Each row of a before or after table is a point. The points were changed in one or more steps. Then noise was added and the rows were shuffled. The steps act on how far a point lies along the listed directions, d1 being the first. What was done? A step turns or swaps two directions, mirrors them in a line or flattens them onto one, adds a multiple of one to another, or multiplies one. Angles are multiples of 10 degrees, from the lower direction toward the higher: turns from -170 to 170, lines from 10 to 170 but not 90. Use the fewest steps. Two steps may share a direction if one is a turn and the other turns, adds or multiplies; they go together, in the order done. Otherwise the lowest direction goes first.

Directions:
(1): [0.54, -0.44, 0.00]
(2): [0.43, 0.53, 0.07]
(3): [-0.05, -0.06, 0.69]
Before (13 x 3)
[[-0.28, 0.72, 0.26],
[-0.23, -0.23, 0.29],
[-0.03, 0.12, 0.31],
[-0.08, 0.10, 0.78],
[-0.04, 0.59, 0.51],
[-0.34, 0.90, -0.63],
[-0.19, 1.11, -0.20],
[-0.28, -0.10, 0.19],
[0.01, -0.16, -0.17],
[-0.01, 0.35, 0.18],
[0.03, -0.07, -0.13],
[-0.41, -0.30, -0.20],
[-0.02, -0.34, -0.07]]
After (13 x 3)
[[0.07, 0.30, 0.21],
[-0.06, -0.10, -0.15],
[-0.18, -0.21, 0.19],
[-0.06, -0.01, -0.15],
[-0.35, 1.24, -0.20],
[-0.73, 1.20, -0.61],
[0.21, 0.39, 0.50],
[-0.17, 0.64, 0.26],
[-0.05, -0.36, 0.30],
[-0.05, -0.34, -0.07],
[0.13, -0.01, 0.30],
[0.34, -0.24, 0.79],
[-0.47, -0.22, -0.18]]
Steps: add 0.7 times d3 to d1

Directions:
(1): [0.44, -0.35, 0.00, -0.57]
(2): [-0.25, -0.69, 0.23, 0.23]
(3): [-0.09, -0.20, -0.77, 0.05]
(4): [0.61, -0.06, -0.02, 0.51]
Before (13 x 4)
[[-0.87, 0.22, 0.27, 0.18],
[0.35, 0.45, 0.05, -0.02],
[-0.11, -0.27, -0.46, -0.27],
[0.10, -0.45, 0.27, -0.01],
[0.15, -0.12, -0.17, 0.52],
[0.23, 0.48, 0.33, -0.86],
[-0.18, -0.38, 0.30, -0.32],
[-0.64, -0.58, -0.67, -0.10],
[-0.39, -0.26, 0.50, -0.50],
[0.45, 0.24, 0.27, 0.22],
[-0.40, 0.73, 0.28, 0.27],
[0.61, 0.51, 0.35, -0.13],
[-0.95, 0.12, 0.60, 0.08]]
After (13 x 4)
[[0.10, -0.06, -0.43, -0.20],
[-0.11, 0.73, 0.23, 0.43],
[0.08, 0.38, 0.12, 0.00],
[0.18, -0.07, -0.46, -0.30],
[-0.22, 0.35, -0.24, 0.44],
[0.30, 0.55, 0.40, -0.28],
[-0.29, -0.88, -0.21, 0.21],
[0.47, 0.35, 0.47, -0.69],
[0.26, 0.13, -0.47, -0.36],
[-0.09, 0.54, -0.49, 0.31],
[-0.08, -0.55, 0.08, -0.09],
[-0.21, -0.09, -0.09, 0.32],
[0.08, 0.30, 0.44, -0.05]]
Steps: flatten d1 and d4 onto the line at 170 degrees; swap d2 and d3

Directions:
(1): [0.02, 0.13, 0.43, -0.83, -0.21, -0.16]
(2): [-0.62, -0.65, 0.18, 0.03, 0.06, -0.34]
(3): [-0.10, 0.55, 0.37, 0.36, 0.10, -0.61]
(4): [0.29, -0.12, -0.62, -0.20, -0.01, -0.66]
(5): [-0.34, 0.27, -0.23, -0.31, 0.78, 0.11]
Before (9 x 6)
[[-0.45, 0.14, 0.18, -0.26, 0.37, 0.07],
[-0.19, -0.30, -0.08, -0.59, -0.07, -0.02],
[-0.28, -0.06, 0.25, -0.28, -0.26, 0.02],
[-0.24, -0.31, -0.03, 0.93, 0.06, 0.00],
[-0.22, -0.12, -0.05, -0.08, 0.48, 0.57],
[-0.23, 0.10, 0.36, 0.14, -0.10, 0.06],
[0.00, 0.76, 0.29, -0.17, 0.38, -0.07],
[0.09, -0.42, 0.61, -0.24, -0.70, 0.24],
[-0.19, -0.27, -0.47, -0.47, 0.27, -0.40]]
After (9 x 6)
[[-0.48, -0.24, 0.48, 0.47, -0.20, -0.29],
[-0.69, -0.37, 0.53, -0.39, -0.08, -0.89],
[-0.73, -0.44, 0.16, -0.15, 0.56, 0.61],
[-0.14, 0.22, 0.14, 0.60, 0.32, -0.33],
[0.93, 0.70, 0.23, 0.37, -0.60, 0.47],
[-0.29, -0.38, 0.01, 0.29, -0.11, 0.18],
[-0.50, -1.11, -0.56, 0.32, 0.17, -0.53],
[-0.82, -0.24, 0.51, -0.20, 0.17, -0.29],
[-0.73, -0.36, 0.29, 0.02, 0.03, 0.10]]
Steps: turn d1 and d4 by -60 degrees; multiply d2 by 3; turn d3 and d5 by -120 degrees

Directions:
(1): [0.25, -0.40, 0.21, -0.74, -0.17, 0.33]
(2): [0.32, 0.04, -0.26, -0.19, -0.50, -0.71]
(3): [-0.07, -0.22, 0.77, 0.03, 0.24, -0.51]
(4): [-0.75, -0.47, -0.12, 0.03, -0.39, -0.05]
Before (10 x 6)
[[-0.70, -0.08, 0.07, 0.43, 0.23, -0.01],
[0.15, -0.16, -0.09, -0.15, 0.01, 0.28],
[0.46, 0.26, 0.30, -0.19, 0.39, 1.15],
[0.17, -0.34, -0.03, -0.22, -0.36, -0.51],
[0.21, 0.33, 0.01, -0.01, 0.22, -0.23],
[-0.24, -0.67, 0.13, -0.44, -0.66, -0.47],
[0.51, 0.12, -0.11, -0.12, -0.18, -0.13],
[-0.81, -0.15, 0.36, 0.61, 0.13, -0.06],
[-0.40, -0.05, -0.78, -0.04, -0.57, 0.58],
[-0.30, 0.32, -1.06, 0.11, -0.45, 0.21]]
After (10 x 6)
[[-0.85, -0.28, -0.29, 0.18, -0.35, 0.93],
[0.27, 0.15, 0.04, 0.14, 0.25, 0.40],
[-0.13, 0.13, 0.22, 0.02, 0.42, 0.11],
[0.93, 0.07, -0.12, -0.58, -0.30, -0.22],
[0.04, 0.52, -0.83, 0.47, -0.45, -0.29],
[-0.26, -0.34, 0.40, -0.02, -0.43, -0.83],
[-0.01, -0.11, -0.29, 0.04, -0.07, 0.22],
[0.01, 0.76, -0.64, 0.64, 0.03, -0.42],
[0.71, 0.06, 0.01, -0.24, 0.13, 0.01],
[-0.33, -0.22, 0.15, -0.04, -0.22, -0.72]]
Steps: turn d1 and d3 by -50 degrees; turn d2 and d4 by -90 degrees
